Rows are points. The ring and each string are closed loops that go straight from each point to the next, and from the last back to the first. Before rounding, they use only three directions, however many columns there are. How many times does the string pass through the ring? Passing back the other way cancels.

Ring (7 x 3):
[[ 18   7  -2]
 [  3  23  -6]
 [-26   4  -5]
 [-30 -13  10]
 [-19 -32  18]
 [  4 -57   9]
 [ 18 -42   1]]
String:
[[ -1 -41  29]
 [  3   4  25]
 [ -1 -33   4]
 [  8 -95 -14]
 [ 22 -82  -7]
 [ 27  -9  17]
 [ 27  11  19]
 [ 38 -31 -12]
 [ 33  -2  -7]
 [ 17  28  12]
 [  2   5   7]
 [ -1 -21 -15]
 [  2  16 -20]
 [-10  -4 -28]
 [-10  -5  -8]
 [ -4  22  15]
 [-17 -22 -11]
 [-35 -22 -19]
 [-45  -8  -8]
 [-27  20  18]
 [-13  -9   8]
 [-32 -55  -7]
 [-41 -44  16]
 [-29 -59   8]
 [-17 -55   4]
 [-15 -70  13]]
Times through: 3

Ring (6 x 6):
[[  4  -9  33 -14 -52 -40]
 [ -9  10   9 -11 -24 -13]
 [-12  -2  -5  -6  24  30]
 [  3   4 -11   6  43  62]
 [ 24  28  -2  15   8  49]
 [ 17  -1  28  -3 -38 -14]]
String, 24 rows:
[[  9 -17  14  -2  11  25]
 [  7  -5  13  -3  -4  14]
 [ 21  33   9   8 -29  10]
 [ 26  34  19   7 -51  -8]
 [ 18  -3  39  -7 -62 -39]
 [  3 -46  52 -23 -54 -57]
 [ -6 -58  47 -27 -34 -47]
 [  0 -19  26 -13 -25 -19]
 [ 11  27  10   2 -32  -1]
 [ 15  33  29  -4 -82 -48]
 [  8 -14  49 -19 -82 -71]
 [  3 -39  45 -20 -46 -46]
 [  4 -31  33 -14 -24 -20]
 [ 10  -1  18  -3 -19   1]
 [ 25  36  11  10 -35   9]
 [ 40  54   6  22 -32  29]
 [ 37  41   0  22  -4  51]
 [ 21   0   3  11  27  57]
 [  2 -27  12  -5  24  30]
 [ 10  11   4   3   3  28]
 [ 22  50  -9  17  -4  45]
 [ 36  73 -23  33  15  82]
 [ 38  62 -19  32  19  83]
 [ 28  25  -3  18  17  61]]
Times through: 4

Ring, 10 rows:
[[ 11  -3  -5   4   2 -24  -2 -18   2]
 [ 20  -4   1  10 -12  -4  -6 -18   5]
 [ 22  -3   6  13 -26  12  -5 -16   7]
 [ 16   2  11  16 -39  25   2 -11   9]
 [  3   6  11  15 -40  24  11  -7   9]
 [-10  10   5   9 -33   8  19  -3   7]
 [-16  10  -1   1 -24 -11  22  -2   3]
 [-19   8 -11  -9  -8 -38  21  -3  -2]
 [-13   5 -14 -11   3 -49  15  -7  -3]
 [ -2   0 -12  -5   8 -43   7 -13  -2]]
String, 24 rows:
[[  3   1 -10  -8  -9 -33   5 -10  -1]
 [ 12  -5 -17 -15   5 -53  -4 -15  -5]
 [ 15  -5  -2  10   7 -20  -5 -22   3]
 [ 14  -4   5  19  -1   0  -3 -22   7]
 [ 11  -1  10  26  -6  13   1 -21  10]
 [ 32  -7   4  11 -21   6 -13 -20   6]
 [ 27  -4  13  24 -24  26  -8 -20  11]
 [ 12   0  12  24 -20  22   2 -17  11]
 [  9   2   4   9 -25   4   4 -11   6]
 [ 15   2   0  -2 -43   3   2  -5   3]
 [ 15   4  14  17 -53  39   5  -7  11]
 [  4   6  19  29 -40  44  11 -10  14]
 [ -1   9  13  17 -49  33  16  -3  11]
 [ -8  11   5   2 -51  13  20   3   6]
 [-16  13   7  11 -38  14  24   0   8]
 [-12   9  10  22 -16  13  19 -10  10]
 [ -3   5   2  10 -15  -4  11 -10   6]
 [ -7   6   1   8 -13  -8  14  -9   5]
 [-15   7   1  11  -5 -11  19 -10   5]
 [ -5   4  -6  -2 -13 -23  12  -7   1]
 [-12   5 -21 -26  -7 -61  15  -1  -8]
 [-20   4 -32 -38  13 -95  17  -2 -14]
 [-10   2  -8   2  14 -38  12 -14   0]
 [ -1   2  -1   8  -6 -14   8 -13   4]]
Times through: 3
String:
[[-10   6 -15 -17 -15 -44  15  -2  -4]
 [-17   6 -23 -27  -5 -66  18   0  -9]
 [-19   5 -23 -22  11 -72  18  -5  -8]
 [-13   2 -23 -22  15 -74  12  -8  -8]
 [ -2   0 -24 -26   7 -71   6  -8  -9]
 [  4  -3 -21 -19  12 -65   1 -13  -7]
 [ 10  -3 -16 -16  -2 -49  -1 -12  -5]
 [  4   1  -2   4 -13 -14   6 -12   3]
 [  8   0   5  18  -6   1   3 -18   7]
 [ 22  -5   9  25  -5  13  -7 -24  10]
 [ 35  -8   4  10 -24   7 -15 -20   6]
 [ 24  -3   0   1 -31  -1  -6 -12   4]
 [ 31  -3   3   1 -46  12  -9 -10   5]
 [ 26  -1  13  17 -47  34  -4 -12  10]
 [ 14   3  18  28 -39  42   3 -13  14]
 [  2   4   8  18 -19  11   9 -13   9]
 [  1   6  14  26 -26  28  11 -12  12]
 [ -5   9  16  25 -37  34  17  -7  13]
 [-11  12   6   7 -44  14  22   1   7]
 [-17  13  -5 -11 -43 -14  24   6   0]
 [-26  14   0   3 -26  -7  30   2   4]
 [-14   8   5  16 -10   0  19 -10   7]
 [ -5   5   2  10 -12  -6  12 -11   5]]
Times through: 0

Ring:
[[ 49  32  -7 -17 -11  54 -17  23   8  10 -17]
 [ 15  61 -15 -12 -17  46 -25  15  18 -15 -26]
 [-30  58 -17   2 -24  31 -30   0  26 -20 -36]
 [-47  42 -20  10 -28  24 -38 -18  27 -11 -38]
 [-43  15 -18  14 -28  22 -39 -27  23   9 -36]
 [-11 -22  -1  11 -20  26 -19  -2  11  39 -31]
 [ 24 -30  11   1 -11  35  -2  28   4  50 -25]
 [ 53   6   2 -14  -8  50  -8  31   4  29 -17]]
String:
[[-53  20 -11  16 -27  18 -28 -10  25   3 -42]
 [-32  10  -4  11 -22  23 -19   5  19  13 -38]
 [-10  18 -12   4 -21  33 -28  -6  17  12 -29]
 [-34  11 -28  13 -31  27 -55 -54  21  13 -28]
 [-43 -13 -26  20 -33  22 -56 -62  19  29 -29]
 [-31 -33  -3  19 -24  19 -25 -16  13  44 -34]
 [-11 -19   7  10 -17  25  -7  19  11  37 -34]
 [  1   7  -5   2 -18  34 -21   6  13  21 -28]
 [  7  -3  -5   2 -18  35 -21   2  11  29 -26]
 [ 20 -16  -4   1 -16  38 -22  -1   7  40 -21]
 [ 43 -49  13  -1  -9  39  -1  26  -2  66 -20]
 [ 48 -35  11  -5  -8  43  -2  30  -1  57 -18]
 [ 61 -35  17  -9  -4  46   7  46  -4  59 -18]
 [ 44 -20  19  -7  -5  41  12  56   1  45 -25]
 [ 26   3   5  -5 -11  40  -5  33   8  27 -26]
 [ 36  16  -6 -10 -13  48 -19  15   8  20 -19]
 [ 60  29 -13 -19 -12  59 -27   8   7  15 -11]
 [ 69  42 -15 -24 -10  63 -27  13   7   7  -9]
 [ 63  48 -10 -24  -9  61 -18  28   8   1 -13]
 [ 27  34  -1 -11 -11  45  -9  36  12   6 -26]
 [ 13  31  -5  -6 -15  41 -15  22  14   5 -27]
 [ 16  50 -17 -10 -18  46 -30   4  17  -7 -23]
 [ 13  71 -23 -12 -20  48 -36   0  21 -22 -23]
 [  1  95 -30 -13 -22  48 -43  -6  26 -41 -26]
 [-21  82 -15  -5 -21  36 -23  20  27 -36 -37]
 [-23  48  -4   2 -19  29 -13  27  23 -12 -39]
 [ -8  31 -11   0 -20  35 -25   4  18   2 -31]
 [-16  44 -21   1 -24  35 -38 -15  22  -7 -29]
 [-57  67 -31  10 -33  25 -51 -34  32 -30 -38]
 [-68  53 -25  15 -32  19 -44 -28  32 -22 -43]
 [-55  27  -9  15 -26  17 -25  -2  26  -2 -44]]
Times through: 5

Ring:
[[  2 -14 -36 -15   0  -4   2 -16 -15 -14   5 -10 -26  11]
 [ -9  -5 -32  -5   9   0   2 -21   9 -19  16 -41 -11  20]
 [-20   7 -11   4  17  -3   7 -20  31 -17  22 -47  10  23]
 [-23  16  15   8  17 -12  14 -13  35  -8  19 -19  23  17]
 [-10  24  34   6   6 -25  22  -4  16   7  11  35  26   4]
 [  5  21  25   0  -5 -26  21  -3  -6  12   7  58  14  -2]
 [ 14  10   6  -8 -12 -24  17  -3 -25  10   2  62  -4  -4]
 [ 15  -8 -18 -18 -11 -16   9  -7 -35   0  -4  43 -25  -3]]
String (24 x 14):
[[  3 -39 -47 -32  -1  -5  -1 -10 -39 -17 -16   5 -52   0]
 [  6 -34 -49 -29  -3  -4  -1 -12 -37 -16 -10   1 -49   3]
 [ 10  -9 -41 -13  -5  -4   2 -17 -20 -11   9  -6 -26  12]
 [ 16  -3 -41 -11  -9  -5   3 -18 -23  -8  12   1 -23  12]
 [ 12   3 -22  -8  -7 -11   8 -13 -17  -3  10  16 -12   8]
 [  6  -1  -6 -11  -5 -17  12  -7 -19   0   1  34 -11   1]
 [  8  14  -6  -1  -5 -15  13 -12  -6   1  15  20   2   8]
 [ 19  22  14  -3 -16 -27  20  -3 -24  16   7  74   6  -4]
 [ 13  29  34   2 -12 -32  25   1 -13  19   7  82  18  -7]
 [  4  31  14  10  -3 -19  18 -12  11   6  24  23  24  11]
 [ -3  10   5  -2   2 -16  14  -9   3  -1  10  17   6   7]
 [-13  14  51  -3   6 -33  25   6   4  12  -6  69  20  -9]
 [-12  14  43  -2   6 -30  23   3   5   9  -3  58  18  -6]
 [ -8   7  22  -5   4 -23  18  -2   0   3   0  40   7  -1]
 [ -7  28  59   3   2 -36  29   6   6  19   1  81  31  -9]
 [  1  24  54  -1  -4 -38  29   8  -8  21  -3  95  23 -13]
 [  2   8  26  -9  -4 -29  21   2 -17  11  -6  70   3  -9]
 [  5  13   2  -2  -3 -17  14  -9  -5   3  11  28   4   6]
 [ 10  18  -8   2  -6 -14  12 -14  -4   1  19  16   5  11]
 [  3   1  -5  -9  -2 -16  12  -8 -12  -1   3  27  -7   3]
 [ 13 -26 -19 -31 -10 -19   8   0 -51  -1 -21  60 -42 -12]
 [ 16 -28 -42 -29 -11 -10   2  -9 -49  -8 -12  29 -48  -3]
 [ 10  -7 -40 -12  -5  -4   3 -18 -18 -11  11  -8 -23  12]
 [  9 -28 -57 -25  -4  -1  -3 -17 -33 -18  -2 -11 -46   9]]
Times through: 1

Ring, 10 rows:
[[  2   1   8  -8  -3 -25 -21  17  12  -5  26  -3  -6   5]
 [ 37 -34  28 -25  -9 -17 -26 -16   0   8  25  26  -2  20]
 [ 58 -50  36 -31 -13  -5 -23 -38 -16  13  19  40   0  24]
 [ 58 -44  32 -26 -14   3 -14 -42 -27  10  12  37   0  18]
 [ 41 -21  18 -13 -12  11  -2 -28 -33  -1   5  20  -1   4]
 [ 14   6   1   2  -8  15   8  -2 -32 -14   2  -1  -4 -11]
 [-26  41 -21  21  -2  14  16  38 -22 -32   3 -30  -7 -28]
 [-51  60 -32  29   3   2  13  65  -5 -39  10 -47 -10 -33]
 [-52  59 -30  26   4  -8   7  67   5 -36  14 -47 -10 -29]
 [-31  35 -13  10   2 -22  -9  48  15 -21  22 -30  -9 -13]]
String (26 x 14):
[[-16  44 -15  10   1 -31  -5  21   4 -10   9 -36 -11 -18]
 [-66  88 -44  37   7 -19  13  72   6 -38   6 -71 -14 -43]
 [-74  69 -43  42   4  26  26  95 -11 -59  11 -53  -8 -43]
 [-39  33 -21  23  -2  28  16  63 -17 -44  13 -24  -5 -25]
 [ -8  28  -9   8  -3  -8   1  18 -10 -16   8 -21  -7 -16]
 [-20  63 -25  20   1 -22  10  17 -12 -15  -5 -49 -12 -32]
 [-42  61 -33  32   0  15  23  52 -22 -40   0 -45  -9 -39]
 [-59  52 -35  38   0  45  31  83 -27 -59   8 -37  -5 -40]
 [-23  29 -14  15  -2  10   8  40 -13 -29  11 -21  -6 -20]
 [-20  46 -18  14   0 -18   2  25  -4 -17   6 -36 -10 -22]
 [-58  87 -41  33   7 -27  10  60   7 -31   4 -70 -15 -41]
 [-69  82 -41  34   8 -21   7  80  15 -38  13 -67 -14 -38]
 [-21  55 -18  10   3 -48 -10  22  14  -6   9 -46 -13 -19]
 [-52  50 -21  16   6 -33 -13  71  31 -26  28 -44 -11 -17]
 [-28   1   0   3  -1   2 -14  64  15 -29  37  -2  -3   1]
 [ -1  -5   6  -3  -5   5  -8  27  -5 -18  23   5  -3   1]
 [ 24  12  10 -14  -3 -52 -24 -22  10  16  12 -12 -10   3]
 [ 36 -32  29 -28  -7 -33 -34 -17  12  14  29  22  -3  23]
 [ 38 -62  40 -32 -11  -3 -33  -2   5   3  40  48   2  33]
 [ 20 -36  23 -18  -9   6 -19  12  -3  -9  31  29   0  17]
 [ 16  -4  11 -11  -6 -19 -16  -2  -1   0  18   2  -5   4]
 [ 24  -2  15 -18  -4 -45 -28 -15  13  13  20  -1  -8  10]
 [ 13  14   6 -11  -2 -49 -24  -8  14  10  16 -15 -10   2]
 [-19  22  -3  -1   2 -40 -23  37  28  -8  29 -22  -9  -1]
 [-44  18 -12  14   0  11  -3  79  10 -40  32 -15  -4 -11]
 [-30  19 -10  12  -2  11   1  56  -2 -33  22 -14  -5 -13]]
Times through: 5

Ring:
[[ -4 -13 -16   1   4  26 -16 -16   0  -2 -13 -16  -8  -7]
 [ -4   2   6  -8  -1  16  -5   3  35  20   6   7  -5   6]
 [  2  15  25 -20  -3   1  12  25  64  41  29  29  -3  17]
 [  8  14  25 -22   1  -5  18  32  60  42  33  29  -3  17]
 [ 13  -1   7 -15  10  -1  13  21  24  21  20   7  -6   6]
 [ 12 -19 -18  -6  16  11  -1  -2 -16  -4  -3 -20  -9 -10]
 [  6 -31 -36   1  17  25 -16 -22 -40 -21 -22 -37 -11 -22]
 [  0 -29 -35   4  12  31 -22 -28 -34 -21 -26 -36 -10 -21]]
String, 26 rows:
[[ 12   3  14 -32   8  -8  21  31  43  36  31  24  -6   4]
 [  7 -13  -9 -23  11   8   4   6  10  14   8   1  -9 -10]
 [ 18 -16 -11 -13  19   2   9  11  -9   4   8 -11  -9  -8]
 [ 18 -12  -9   6  17   6   4   7 -14  -5   2 -22  -6   1]
 [ 11 -11  -8   3  12  12  -2   2  -4   0   0 -16  -6   0]
 [  4 -22 -23 -11  12  19  -9 -11 -13  -4  -9 -17 -10 -17]
 [  4 -40 -47  -8  19  28 -20 -30 -49 -25 -28 -40 -14 -34]
 [  5 -47 -56   0  22  33 -25 -38 -68 -37 -37 -53 -14 -38]
 [ 10 -19 -20  12  15  19 -10 -10 -26 -15 -13 -32  -7  -6]
 [  6 -14 -13  -2  11  16  -5  -4  -4   0  -4 -15  -8  -5]
 [  3 -29 -31 -13  14  22 -12 -17 -24 -10 -15 -24 -12 -24]
 [  9 -44 -49 -11  23  24 -15 -26 -56 -27 -26 -41 -15 -37]
 [ 16 -21 -20  -2  19  10   0  -1 -24  -9  -4 -25  -9 -10]
 [ 15   0   7   2  10   3   8  16  14  11  13  -5  -4  12]
 [  8  -3   2  -6   8   7   4  11  18  14  10  -1  -6   5]
 [  7  -6   1 -29   8   2  10  15  27  25  18  13  -8  -5]
 [ 10  12  25 -31   3  -9  23  37  61  46  38  34  -4  14]
 [  4   6  15 -29   2   0  13  23  50  37  26  25  -6   6]
 [  5   1   6 -12   4   7   5  12  30  21  14   7  -5   6]
 [  8  19  30  -9  -1  -3  16  32  61  39  32  25  -1  25]
 [  6  32  47 -18  -7 -10  24  45  91  58  46  45   1  35]
 [  0  17  29 -34  -5  -3  17  31  78  53  36  42  -4  15]
 [  0   2   9 -28   1   6   7  15  46  33  19  22  -7   1]
 [  6   1   7  -8   5   7   4  12  27  19  13   5  -5   7]
 [ 12  25  39  -9   0 -10  23  42  69  45  41  30   0  32]
 [ 14  22  39 -26   2 -16  31  49  75  53  48  41  -2  26]]
Times through: 1
String:
[[ 15  -7  -3   5  14   7   4   9  -2   1   5 -15  -5   5]
 [ 15 -25 -26   3  20  14  -5  -8 -35 -16 -11 -33  -9 -13]
 [  8 -46 -53  -8  24  26 -18 -30 -63 -31 -30 -47 -15 -38]
 [  4 -37 -42 -12  17  25 -16 -25 -40 -19 -23 -33 -13 -32]
 [  3 -20 -21 -12  11  19  -8 -10  -9  -1  -8 -15 -10 -16]
 [  4 -25 -27  -8  14  21 -11 -15 -21  -9 -14 -24 -11 -19]
 [  3 -39 -45 -13  18  27 -18 -28 -44 -21 -26 -35 -14 -34]
 [  7 -47 -55  -4  24  29 -21 -34 -67 -35 -34 -51 -15 -39]
 [  7 -44 -51  -9  23  26 -17 -29 -58 -29 -28 -43 -15 -37]
 [  7 -29 -31 -12  16  19  -9 -14 -27 -10 -13 -24 -12 -23]
 [  7 -12  -9  -8  10  12  -2   1   3   5   1  -9  -8  -5]
 [  5 -16 -15 -16  10  14  -3  -2   1   6   0  -7  -9 -12]
 [  9 -15 -11 -21  12   8   4   5   5  10   6  -3  -9 -11]
 [ 15  -1   9 -24  11  -6  19  27  29  28  26  14  -6   4]
 [ 18  19  34 -14   6 -15  29  46  59  43  43  28  -1  27]
 [ 13  17  29 -10   3  -7  20  35  54  37  34  22  -2  24]
 [  8   5  12  -8   4   4   8  18  34  23  18   9  -4  12]
 [  3   0   6 -22   3   6   6  13  36  27  16  15  -7   1]
 [  1  13  24 -32  -3  -1  15  28  69  47  32  37  -5  11]
 [  0  18  30 -31  -5  -3  17  31  78  52  36  41  -3  17]
 [ -1   3  10 -29   0   7   6  14  49  34  19  23  -7   2]
 [  1  -4   0 -19   4  11   1   6  27  20   9   8  -7  -2]
 [  6   7  14  -8   2   5   7  17  39  25  18  11  -4  14]
 [  6  28  42 -14  -5  -7  21  41  82  52  42  39   0  33]
 [  4  29  44 -29  -7 -11  26  45  95  62  48  51  -1  29]
 [  3  15  27 -34  -2  -5  20  33  73  51  37  40  -4  14]
 [  4   3  11 -29   3   1  12  20  46  34  24  23  -6   3]
 [  5  -4   1 -16   6   8   4   9  23  18  11   5  -7   0]
 [  7  -5   2 -31   8   2  11  16  30  27  19  15  -8  -4]
 [ 10  -7   0 -26  11   1  12  16  21  22  17   9  -8  -4]
 [  7 -13 -10 -18  11   9   2   4   6  10   5  -3  -9  -9]
 [  9  -4   1  -3   9   8   3   8  13  10   8  -5  -5   5]]
Times through: 1

Ring, 7 rows:
[[ 15  26  18 -12 -17  18  -5  21  14  16   4  32   0  32]
 [  6  16 -12  14 -15  -2 -19  -6  33 -12   9   5 -25   6]
 [ -1   1 -46  41  -4 -22 -28 -46  41 -31  13 -27 -47 -26]
 [ -2 -15 -61  54  15 -26 -23 -76  27 -24  12 -42 -48 -44]
 [ -4 -26 -29  33  20   2   4 -53   1   6   4 -10 -20 -25]
 [ -1 -17  30 -12   8  43  32  10 -22  45  -6  48  21  23]
 [ 10   5  44 -27  -3  45  25  32 -19  49  -5  59  28  43]]
String (29 x 14):
[[ 13  17 -13  12  -4  -2 -15 -18  18   2   8   1 -18   4]
 [  3   1  -6  11  -3   8  -4 -11  15   4   5  12 -13   4]
 [ -4   4 -10  16 -17   4 -13  -1  35 -15   7  11 -25   3]
 [ -8   5 -34  34 -21 -16 -30 -17  57 -42  13 -11 -48 -13]
 [  0  10 -61  51 -11 -37 -44 -52  59 -50  18 -41 -62 -33]
 [ 11  12 -52  41   2 -29 -34 -57  35 -25  15 -37 -46 -27]
 [  3   2 -76  62   4 -45 -44 -80  49 -46  18 -58 -66 -48]
 [ -7 -14 -88  75   8 -48 -43 -93  53 -56  18 -66 -74 -63]
 [-10 -22 -60  56   9 -24 -22 -69  36 -34  12 -38 -52 -45]
 [ -4 -14 -27  30   6  -2  -6 -38  18  -7   6  -7 -27 -18]
 [  4  -5 -36  33  10 -11 -14 -51  16  -6   9 -20 -30 -22]
 [  9  -5 -58  48  20 -27 -23 -81  16 -12  12 -44 -41 -40]
 [  0 -24 -61  55  29 -23 -13 -90   9 -10  10 -44 -40 -49]
 [-13 -41 -28  36  23   7  12 -54  -2   6   1  -6 -19 -30]
 [-14 -36  -3  18  13  23  21 -23  -5  17  -2  19  -5  -9]
 [-14 -42   6  12  18  33  31 -20 -17  29  -5  28   5  -4]
 [-10 -42  19   1  23  43  42 -13 -33  48  -8  40  20   5]
 [  2 -19  18  -4  17  35  28  -9 -26  44  -4  34  17  13]
 [ 13   2   2   3  10  15   6 -19 -10  29   2  15   2   9]
 [ 10   0  15  -6   7  26  14  -3 -13  36  -1  29  11  19]
 [ 12   2  48 -30   4  50  32  28 -30  60  -7  61  35  43]
 [ 11   4  75 -50  -4  70  45  60 -38  75 -11  89  53  66]
 [  2  -2  59 -35  -9  58  35  51 -19  52  -8  77  35  52]
 [  5   2  16  -5  -4  25   9   8   1  23   0  33   4  21]
 [  3   0   6   3  -2  18   5  -2   6  15   2  23  -4  12]
 [  3   4  26 -12 -10  31  12  24   3  24  -1  44   9  30]
 [ 17  33  43 -31 -23  34   4  49   6  31   1  56  17  53]
 [ 24  46  26 -22 -25  17 -12  35  17  18   6  37   4  45]
 [ 23  36  -5   1 -13  -2 -22  -3  22   4  10   6 -14  18]]
Times through: 0
